Each row of a before or after table is a point. The points were changed in one or more steps. Then noise was added and the rows were shuffled. The steps act on how far a point lies along the listed directions, d1 being the first. What was done? A step turns or swaps two directions, mirrors them in a line or flattens them onto one, adds a multiple of one to another, or multiplies one. Angles are multiples of 10 degrees, from the lower direction toward the higher: turns from -170 to 170, lines from 10 to 170 but not 90. Use the fewest steps. Two steps may share a direction if one is a turn and the other turns, adds or multiplies; they go together, in the order done. Otherwise the lowest direction goes first.
(in the rows, 128 means zero)

Directions:
(1): [ 69 157 115]
(2): [149 184 158]
(3): [152 150  69]
Before (13 x 3)
[[110 178  84]
 [ 49  82 143]
 [172 180 197]
 [ 44 118  95]
 [196 133 163]
 [104 114 174]
 [106  96 173]
 [141 135 156]
 [169 153 141]
 [116 102 162]
 [133 134 147]
 [ 39 141  66]
 [119 169 117]]
After (13 x 3)
[[106 127 165]
 [187 177 175]
 [108 126 154]
 [147 171 197]
 [110  37 108]
 [111  90  99]
 [185 126 109]
 [121 112 130]
 [161 110 117]
 [214 181 161]
 [117 113 164]
 [ 75  84  93]
 [115 102 126]]
Steps: turn d1 and d2 by 150 degrees; multiply d3 by 0.7

Directions:
(1): [118 134 164 119 109  74 180  60]
(2): [ 71 141 127  98 135 142  59  76]
(3): [179 101  86  85  69 104  99 115]
(4): [ 93  56  79 168 122 147 151 100]
Before (12 x 8)
[[189  58  75 128  59  93 201  77]
 [115 120  60  99 102 151  67 138]
 [193  98 134 100  67  87 144 135]
 [131  76  67 159 119 101 139  92]
 [ 55 182 180 118 151 102 136  64]
 [ 83 144 153 130 167 146  83 149]
 [ 62 170 138 124 169 173  74 136]
 [108 154 118 108 160 148  67 131]
 [165  53  61 130  73  64 214  74]
 [166 193 189 165 175 121 167 201]
 [153  87  81 151 122 170 108 164]
 [ 92 103 122 105 111  94 159  76]]
After (12 x 8)
[[147  81  78 154 118 166 114 154]
 [143 162 181 184 167 106 202 158]
 [220 105  89 106  75 112 154 136]
 [194 101 134  97  69  87 142 136]
 [108 107  61 105  99 146  81 125]
 [150 109  76 143 132 116 105 132]
 [ 72 126 148 138 162 138 102 126]
 [ 49 148 133 135 162 164  94 109]
 [202 113  75 102  94  88 156 150]
 [ 93 132 113 118 155 141  91 104]
 [113 135 133  88 122 107 124 120]
 [ 63 196 181 114 156 111 120  82]]
Steps: flatten d1 and d4 onto the line at 140 degrees

Directions:
(1): [147 160 161 155 175 136 150 164  78 119 186 199]
(2): [198 138  84 102 165 190 104 120 190 115 135 150]
Before (13 x 12)
[[112 147 183 156 147 101 168 181  58 134 170 164]
 [129 137 149 143 144 136 111 144  88 143 174 166]
 [ 66  87 139 119  30  48 153  78 120 146  70  48]
 [199 141  91 132 168 182 117 127 162 112 171 159]
 [155 112 105 113 149 134 120 114 125 122 146 136]
 [128 119 138 128 135  96 112 140 106 104 141 133]
 [173 191 132 155 208 158 164 144 104 115 181 194]
 [ 68  89 125 111  75 125 118  84 154 110  80  67]
 [ 50 125 148 145  97  78 150 163  20 143 121 151]
 [181 151 121 136 158 162 121 152 141 125 142 188]
 [ 17 115 195 148  75  65 158 151  45 134 110 109]
 [ 72 131 215 180 129  76 173 164  52 124 164 152]
 [ 79 124 160 168 106  52 165 138  57 124 154 128]]
After (13 x 12)
[[ 84  85  95  80  59 137 103  95 195 126  44  43]
 [ 84 108 151 141  96 102 109 123  89 152 137 114]
 [ 95  88  93 118  74  81 121  93 156 131  83  54]
 [133 113 124 126 145 116 133 125  97 126 154 145]
 [112 144 164 165 122 100 143 161  73 139 135 171]
 [ 74  86  76  99  59 112 106 109 128 148  50  72]
 [157 120  88  99 146 204 104  93 197  94 119 130]
 [126 109 123 120 121  95 104 130 124 105 123 109]
 [ 62  79 150 127  58  78 133 104 152 135  67  40]
 [198 106  59  72 103 170 109  67 232 124  87  97]
 [128 148 156 175 148 110 156 153  62 120 195 170]
 [ 67 101 146 127  70  73 149 134 107 152  92  65]
 [ 65 164 175 173 126  68 185 131  44 137 140 122]]
Steps: turn d1 and d2 by -90 degrees

Directions:
(1): [131 133 131 119 207 166 128 189  95 191  96 217 119 183 143 140 149 116
 127 110]
(2): [156  97 172 129 138 112 189 164 162 184 194 112 161 113 123 139 151 226
 138 104]
Before (13 x 20)
[[ 89 144 116 147  61 112  84  55 126  27 115  54 144 101 111 126  97  64
  126 157]
 [129 111 167 118 138 119 159 130 158 138 148 109 145 119 114 120 136 174
  135  98]
 [169 123 140 125 214 138 150 184 119 190 107 171 145 161 142 139 159 111
  105 113]
 [131 117 176 120 157 132 168 167 149 169 147 152 143 139 130 167 135 168
  142 129]
 [154 115 173 139 155 140 187 146 145 192 147 128 139 135 131 151 164 181
  135  86]
 [109 146 133 131  90 143 118 105 118 110 107 130 125 130 144 109 135  82
  128 167]
 [153  83 173 105 198 116 193 205 154 249 215 149 153 146 122 128 156 222
  119  91]
 [115 134 156 135 144 149 129 149 129 155 134 148 123 155 133 149 135 118
  119 129]
 [ 96 140  83 139  64  93  64  47 126  37  94  79  99  89 130 117 103  61
  124 169]
 [133 160 118 117  68 115 115  93 158  89 141  67 132  94 111 100 116 156
  101 119]
 [138 150  93 120 107 137 101 106 102 114  80 148 123 120 132  94 131  93
  120 129]
 [112 145 103 128  73 100 126  82 159  36 130  52 129 105 131 118  92  93
  132 145]
 [109 136 108 118  96 113  68  81 140  71  98  80 101 120 114 126 100  76
  129 144]]
After (13 x 20)
[[118 124 165 139 108 128 141 127 150 133 161 105 132 125 128 146 128 140
  119 131]
 [153  82 176 107 183 109 197 193 163 239 225 127 155 131 118 127 154 231
  120  93]
 [104 143 101 114 134 134  56 102 119  88  74 122  93 146 120 129 105  56
  128 140]
 [103 166  89 117 159 153 100 137 110  83  62 165 105 178 152 126 111  38
  124 136]
 [132 115 178 124 144 124 174 156 158 160 155 135 147 126 128 167 135 177
  141 132]
 [156 114 171 140 152 139 191 144 146 194 147 123 138 133 132 149 163 185
  135  89]
 [ 81 160 103 135 143 156  61 104  81  76  54 156 121 163 129 136 112  14
  121 148]
 [111 143 133 129  89 143 119 101 120 109 107 125 123 125 145 109 135  83
  126 170]
 [139 146  97 124  84 120 110  89 118 102  98 119 131 102 126  89 126 106
  123 131]
 [125 118 162 113 173 137 149 151 138 160 122 153 137 146 128 122 142 151
  132  96]
 [ 91 149  71 131 127 126  44  83  89  71  50 157  82 139 145 122 118  19
  120 162]
 [176 106 155 134 120  86 173 129 170 142 176  55 171  89 122 129 140 168
  110 124]
 [124 177 104 105 156 163  90 147 108 138  77 176 112 164 129 107 131 100
   95 109]]
Steps: mirror d1 and d2 in the line at 70 degrees
